Each row of a before or after table is a point. One or more steps were done to the points. Then noise was added and the rows were shuffled. The steps act on columns, c1 being the first. What was done? A step turns or swaps two columns, mirrors them in a line or flattens them onto one, adds a multiple of one to another, or multiplies or shifts one. Angles are multiples of 10 degrees, from the lower column toward the higher: turns from -170 to 170, lines from 10 to 170 but not 90. Use the fewest steps. Two steps may share a column if one is a turn and the other turns, adds or multiplies; they go together, in the order done. Otherwise the lowest column goes first.
(in the rows, 128 means zero)

Before:
[[128 177 144]
 [130 103 186]
 [162  90 153]
 [107 136 133]
 [140 157 158]
 [ 82 113 136]
 [135 116 119]
 [180  97  71]]
After:
[[136 113 132]
 [ 95  89 157]
 [111 177 123]
 [129 137 109]
 [ 97 154 134]
 [ 71 106 120]
 [174  98 188]
 [129 114  83]]
Steps: turn c1 and c3 by 100 degrees

Before, 14 rows:
[[139 132 153 128]
 [140  98 137 135]
 [109 182 138 129]
 [ 99  54 147 154]
 [142 158 174 134]
 [125 141 145 152]
 [113  79 110 132]
 [119  71  91 154]
 [144 167 149 132]
 [138 120 182 116]
 [ 99 101 148  99]
 [166  88 133 150]
 [ 99 187 171 108]
 [ 85 136 160  95]]
After:
[[ 58 187 174 120]
 [118 101 151 123]
 [162  99 136 128]
 [118 167 148 126]
 [148  78 111 130]
 [ 72 182 138 127]
 [150  54 141 125]
 [116 140 140 125]
 [194  87 129 130]
 [160  71  89 135]
 [144 121 182 118]
 [136 132 153 124]
 [ 78 135 164 121]
 [120 158 172 120]]
Steps: add -0.7 times c2 to c1; flatten c3 and c4 onto the line at 170 degrees

Before (12 x 6):
[[120 130  88  31 120 133]
 [111 152  88  38 113 134]
 [153 107 151 152 137 155]
 [121 143 153 143 156 126]
 [187 125 165 121 153 105]
 [115 140  93  95 124 122]
 [168  90 176 156 170 137]
 [129 183 157 125 176 116]
 [125 130 184 116 124  90]
 [172 104 109 123 145 128]
 [142 182 105  99 112 130]
 [153 147 166 118 140 148]]
After:
[[141 128 166  35 101 133]
 [131 143 101 137 156 125]
 [122 130  71 116 117  94]
 [ 93 149 100 117 137 149]
 [ 89 101 152 118 140 131]
 [100 101 107 151 142 152]
 [119 180 154 107 106 129]
 [145 141 161  96 116 115]
 [150 152 165  45 103 133]
 [ 82  93  85 150 175 134]
 [123 181 100 116 176 115]
 [ 65 124 104 116 153 105]]
Steps: turn c1 and c3 by 170 degrees; turn c4 and c5 by 10 degrees

Before (8 x 9):
[[134  98 112 113 104 102 124  87 175]
 [145 111 136  98 119 145  93 173 139]
 [128  97 108 158 118 158 127 152 159]
 [160 113 197 114 195 115  93 151 108]
 [ 82 149  99 104 149 106 141  94 141]
 [170 163 164 144 149 110  90 105 145]
 [186 146 182 105 199 132 140  86 103]
 [128 151 153 133  98 110 141 165  69]]
After:
[[104 158 118 112 119 147 125  87  93]
 [138  67 168 126 100 111 139 105 153]
 [172 141 156 104 153 136  89 148 159]
 [155 113 202 140 191 137  93 133 109]
 [129 140 148 170 115 158  97 103 110]
 [168 102 167 130 198 165 140 190 145]
 [106 143  90 144 155  82 143 162 147]
 [151 176  94 133 102 112 126 163  99]]
Steps: turn c1 and c6 by 40 degrees; swap c2 and c9; turn c3 and c8 by -20 degrees; turn c4 and c8 by -160 degrees

Before (12 x 11):
[[154  87 119 149  96 133 131 163 141 129 113]
 [187  81  88 144 112 189 144 110 115 111 159]
 [115 142 120 122 138 102 144  74 105 129 124]
 [163 169  84 150  59 195 185 149 138  78 118]
 [103 113 143  93 131 109 156 108 141 103 159]
 [ 75  88 100 119 129 126 176  88 105 145 146]
 [101 121 138 141 163 144 147 126 111 138 156]
 [165 167  94 126  39 178 128 165 165 142 142]
 [121 133  74 100 147 136 149 134 131 112 129]
 [ 98 120 127  75 142 133 166 104  57 115 132]
 [160 138  69 159  64 161 131 162 111  80 164]
 [136 113 113 115 146 103 193 115  96 145 162]]
After:
[[ 51 118  79 122 139 190 186 160 121  83  92]
 [ 81  30 104 123  88 190 143 124 155 104 154]
 [170  67 134 130 125 142 148 134 150 141 149]
 [ 82  39 119 126 133 126 129 167 119 126 109]
 [ 60  83  67 142 144 155 130 178 143  77 163]
 [165  37 117 135 166 122 174  92 154 117 126]
 [139  62 127 156 112 107 191 110 151 128 123]
 [ 37 116 114 117 159 178 127 157  86 119 143]
 [141  89 125 127 126 101 147  84 163 123 115]
 [151  67 122 202 138 131 170  77 151 121 112]
 [149  79  86 142 124 135 148 110 103  94 118]
 [143  59 130 129 145 113 152  88 106 123 145]]
Steps: turn c1 and c5 by -130 degrees; shift c2 by -50; flatten c3 and c10 onto the line at 40 degrees; turn c4 and c8 by 40 degrees; turn c4 and c9 by 130 degrees; add -0.5 times c7 to c11

Before:
[[121 127 138 115 118 155 156 113 100 165 156 124]
 [106 147 124 184 128 160 123 120 158 121  97 131]
 [148 172  98 131  90 113  93 150 126  88 135 144]
 [109 151 152 125 119 167 128 101 137 147 147  96]
 [161 180 133 105 115 135 107 151  77  97 110 159]
 [113 156 151 165 110 115 119 129 168 138  65 137]
 [142 191 129 139 115 116 108 148  97  91 171 156]
 [120 109 162 119 162 166 148 110 145 130 145 130]]
After:
[[109 173  98 133  74 114 133 150 128  57 193 140]
 [133 127 136 132 140 156 155 116  99 134 157 123]
 [ 94 189 129 160 102 115 125 152  98  60 249 130]
 [ 88 182 131  96 106 136 126 153  77  68 204 151]
 [162 150 149 136 124 166 136 101 136 114 179 120]
 [129 107 164 129 165 167 112 110 144 100 118 119]
 [125 152 147 118 109 114 134 125 170 108  99 112]
 [133 146 122 151 123 163 123 119 159  94  93 107]]
Steps: turn c1 and c12 by 110 degrees; turn c4 and c11 by -40 degrees; add 1.5 times c2 to c11; turn c5 and c7 by -50 degrees; shift c10 by -30
